Each point is reached from the start by the listed moves, each made once or not at all, plus a little noise. Say if it took an odd or an even number of moves. Then give how often each move was made.
In the rows, 128 means zero.

Moves:
(1): [135  97 152  98]
(2): [168 153 131  70]
Start: [164 135 151 128]
Points:
[205 158 154  71] -> odd (0, 1)
[170 103 179  98] -> odd (1, 0)

Moves:
(1): [132  83 120 122 128  97 163  90]
(2): [166 151 145  73  91 120 126 128]
(3): [134 154 170 162 164 134 118 125]
(4): [165 132  80 162 137 122 150 153]
(5): [130 139 136  96 150 112 120 131]
(6): [177 103  97 145 150 115 108  78]
Start: [144 139 108 137 152 158  91  89]
Points:
[233 149 100  68 166 121  65  42] -> odd (0, 1, 0, 0, 1, 1)
[240 160 138 131 173 144  60  40] -> odd (0, 1, 1, 0, 0, 1)

Moves:
(1): [123 151 141 111 122 124 153 134 138 146 150 133]
(2): [134 150 137 137 108 142 121 138 143 105 117 110]
(3): [131 115 135 152 120 127 138 126 131 135 128 121]
(4): [150 134 109 138 135 109 122 123 133 146 155 143]
(5): [129 134 138 153 157  94 126 110 138 125 131 119]
(6): [129 133 108 140 129 131 147 122 129 116 138 127]
(7): [124 140 122 101 126 113 126 162 105 124 109  96]
(8): [152 138 149 142 141 112 132 141 120 125 112 151]
(9): [116 125 117 144 128 122 123 139 162 116 123 127]
(10): [101 134 128 157 142 150 121 152 134 139 116 109]
(11): [113 132 129 134 120 126 131 136 109 117 147 122]
Start: [114 133  97 152 141 142 114 113 146 137 125 128]
Points:
[ 71 150  78 199 151 167 127 139 133 123 146 101] -> odd (0, 0, 0, 0, 0, 1, 0, 0, 0, 1, 1)
[109 146  88 212 184  92 105 146 145 164 126  74] -> odd (0, 0, 1, 1, 1, 0, 1, 0, 0, 1, 0)
[125 130  85 194 132 118 121 114 134 151 170 132] -> odd (0, 0, 1, 1, 0, 0, 0, 0, 0, 0, 1)
[166 193  93 195 172  75 121 138 146 107 119 107] -> even (0, 1, 0, 1, 1, 1, 1, 1, 0, 0, 0)
[102 140  94 249 163 142 134 150 182 128 105 126] -> odd (0, 0, 1, 0, 0, 1, 0, 1, 1, 1, 0)

Moves:
(1): [161 128 156 150  94 170 109 122 121 128 126  91 132 133 125  61 123 136
 142 123]
(2): [120 102 126 136 114 138 140  45 149 132 103 156 111 173 130  83 121  41
 107  85]
(3): [154  83 142 123 104 138 164 116 131 109  76 133 144 128 101 105 133 125
 147 152]
(4): [110 102 125 223 124 178 130 172  76 104 183 116 102  70 154 133 140 137
 106 125]
(5): [121  89 108 127 143 161 143 139 100 129  88 104 107  98 111 152 130 144
 100 124]
(6): [108  89 135 135 134 111 130 122 146 112 132 122  96 125 102 123 123 139
 115 147]
(7): [191 130 101 105 161 137 142 103  88 171  89 124  92 136 152 177  70 130
 107 137]
(8): [150 134 109 118 100 106 147 164  91 113 138 100 161 140 139 128 144 124
 154 128]
(9): [124 112  96 114 121 133 123 126 134 102 135 122 120 110 126 156 120 162
 131 127]
(10): [131 215 137 119  86 134  82 120 101 133 124 135 137 152 175  51 146 158
 182 136]
(11): [116 175  92  88 172 120 116 135 161 106 151 121 137 170 145 117 114 180
 134 143]
(12): [138 161 127 146 141 141  95 135 115 138 107 108 126 138 148 113 109 149
 174 126]
(13): [152 148 117 122 123 128 104 119 121 118  95 140 124 136 137 121 123 105
 114 118]
(14): [148 103 157 198 103 144 131 129 120 139 145 122 118 131  95 105 162 139
 119 110]
(15): [143 126 118 106 124 120 127 167 152 144 153 124 121 152 126 133 151 132
 155 133]
(16): [105 136 142 117 151 118 127 186 137 119 137 143 112 142 157 191  95 173
 151 108]
(17): [134 149 111 146 115 132 144 132 121 123 109 104 107 102 103 121 121 138
 122 147]
(18): [ 73  90 118 145 112 104 119 144 157  91 167 159 131 119  62  68 123 144
 129 102]
Start: [116 160 181  98 166  93 101  75 175 175 127 154 133 129 163 153 138 131
 103 126]
Points:
[157  61 109 201 198 165 154  64  81 156 133  97  38 148 172 142 114 137
  15 102] -> even (0, 1, 0, 1, 1, 1, 1, 1, 0, 0, 1, 0, 0, 1, 0, 0, 0, 0)
[148  99 211 249 103 197  78 154  92 156 108  94  59  99 156  47 204 231
 179 150] -> even (0, 0, 1, 1, 1, 1, 0, 0, 0, 1, 0, 1, 0, 1, 1, 0, 0, 0)
[162 107 165 210 132 124 126 142 124  76 147 114 117 132 141  89 178 184
  94 152] -> odd (0, 0, 1, 1, 0, 1, 0, 1, 0, 0, 1, 0, 1, 1, 0, 0, 0, 0)

Moves:
(1): [139 139 135 121 123 122 132 116 129 126 165 112 117 103 133 110 125 140
 108 128 123 124 123 146]
(2): [138 121 129 126 129 133 121 126 130 121 120 128 122 122 124 121 147 131
 135 137 119 136 142 119]
(3): [148 120 137 119 126 153 121 137 100 123 172 135 137 133 162 122 129 125
 132 104 126 124 129 149]
(4): [114 130 121 135 112 133 111 128 123 142 131 125 143 127 136 104 133 143
 118 139 130 112 137 117]
(5): [146 133 126 139 119 135 117 120 131  87 130 143 154 123 140 135 135 130
 134 112 138 125 129 126]
(6): [132 137 122 111 122 141 133 136 139 129 126 127 140 136 126 128 117 136
 143 117 125 136 128 120]
(7): [123 117 123 143 120 131 151 125 146 134 127 119 118 118 132 136 125 119
 117 121 121 119 122 123]
(8): [122 125 121 138 115 130 121 123 132 125 124 130 129 144 118 126 122 123
 128 129 121 124 142 143]
(9): [133 127  99 124 136 134 126 124 140 134 151 152 141 120 122 134 112 128
 124 125 161 125 130 109]
(10): [138 148 125 144 112 131 141 134 124 114 122 153 131 119 136 147 131 152
 108 139 118 151 134 111]
(11): [114 132 133 133 110 118 132 130 119 119 129 117 129 119 140 117 132 107
 142 119 128 116 130 129]
(12): [125 133 126 140 123 129 142 140 133 128 132 130 113 142 112 128 128 136
 122 118 137 133 125 139]
(13): [104 140 137 109 140 161 111 138 122 143 129 111 138 116 127 116 117 123
 105 127 132 136 135 143]
(14): [116 124 116 145 152 130 144 124 101 111 142 129 133 128 135 125 142 139
 126 142 131 139 136 124]
(15): [140 128 130 133 142 129 121 113 157 129 144 126 138 135 129 113 144 102
 131 121 131 143 127 121]
(16): [132 117 125 149 150 111 145 156 102 117 131 142 134 108 103 119 128 107
 120 129 124 140 121 133]
(17): [114 112 136 126 120 131 132 110 118 138 141 150 130 126 115 130 121 134
 131 130 120 108 132 132]
(18): [135 131 114 139 140 120 127 132 123 137 161 126 117 129 107 149 140 134
 160 131 128 120 135 129]
(19): [130 126 131 135 111 122 111 118 116 147 109 120 129 110 120 140 112 125
 135 128 124 135 113 116]
(20): [107 117 118 135 134 118 125 128 131 142  91 151 129 125 118 128 128 129
 131 111 129 127 146 139]
(21): [122 134 122 117 115 133 112 126 127 123 122 134 120 122 115 139 124 130
 121 112 111 140 119 131]
(22): [121 124 126 150 127 131 124 127 151 124 129 135 112 118 133 125 130 131
 130 136 125 123 130 136]
(23): [132 138 124 119 134 135 130 115 125 131 117 126 124 126 128 130 130 120
 126 132 124 127 109 139]
(24): [119 154 131 137 132 124 130 138 115 129 129 106 115 147 137 114 114 119
 127 107 133 116 135 101]
Start: [119 115 120 117 120 125  98 129 118 124 137 154 114 108 131 105 147 145
 106 135 102 123 135 128]
Points:
[ 77 148 138 143  69 168  62 103  67 146 147 163  90  54 161  67 122 142
  81 101  60 101 168 164] -> odd (1, 1, 1, 0, 0, 0, 0, 1, 0, 1, 1, 0, 1, 0, 0, 0, 1, 0, 1, 1, 0, 1, 1, 1)
[130 173 107 173 126 159 111 162  40  99 249 127 117  76 119  61 156 128
 108  95  83 174 170 133] -> odd (1, 1, 1, 0, 0, 1, 0, 1, 0, 1, 1, 1, 1, 1, 1, 1, 0, 1, 1, 0, 0, 0, 0, 1)
[ 55 136  54 136 147 164  75  78 119 169 206 158 108  74  85  65 152 137
  72 108  98  99 182 121] -> odd (1, 1, 0, 1, 0, 0, 1, 1, 1, 0, 0, 0, 1, 1, 1, 0, 1, 1, 0, 1, 1, 0, 1, 1)
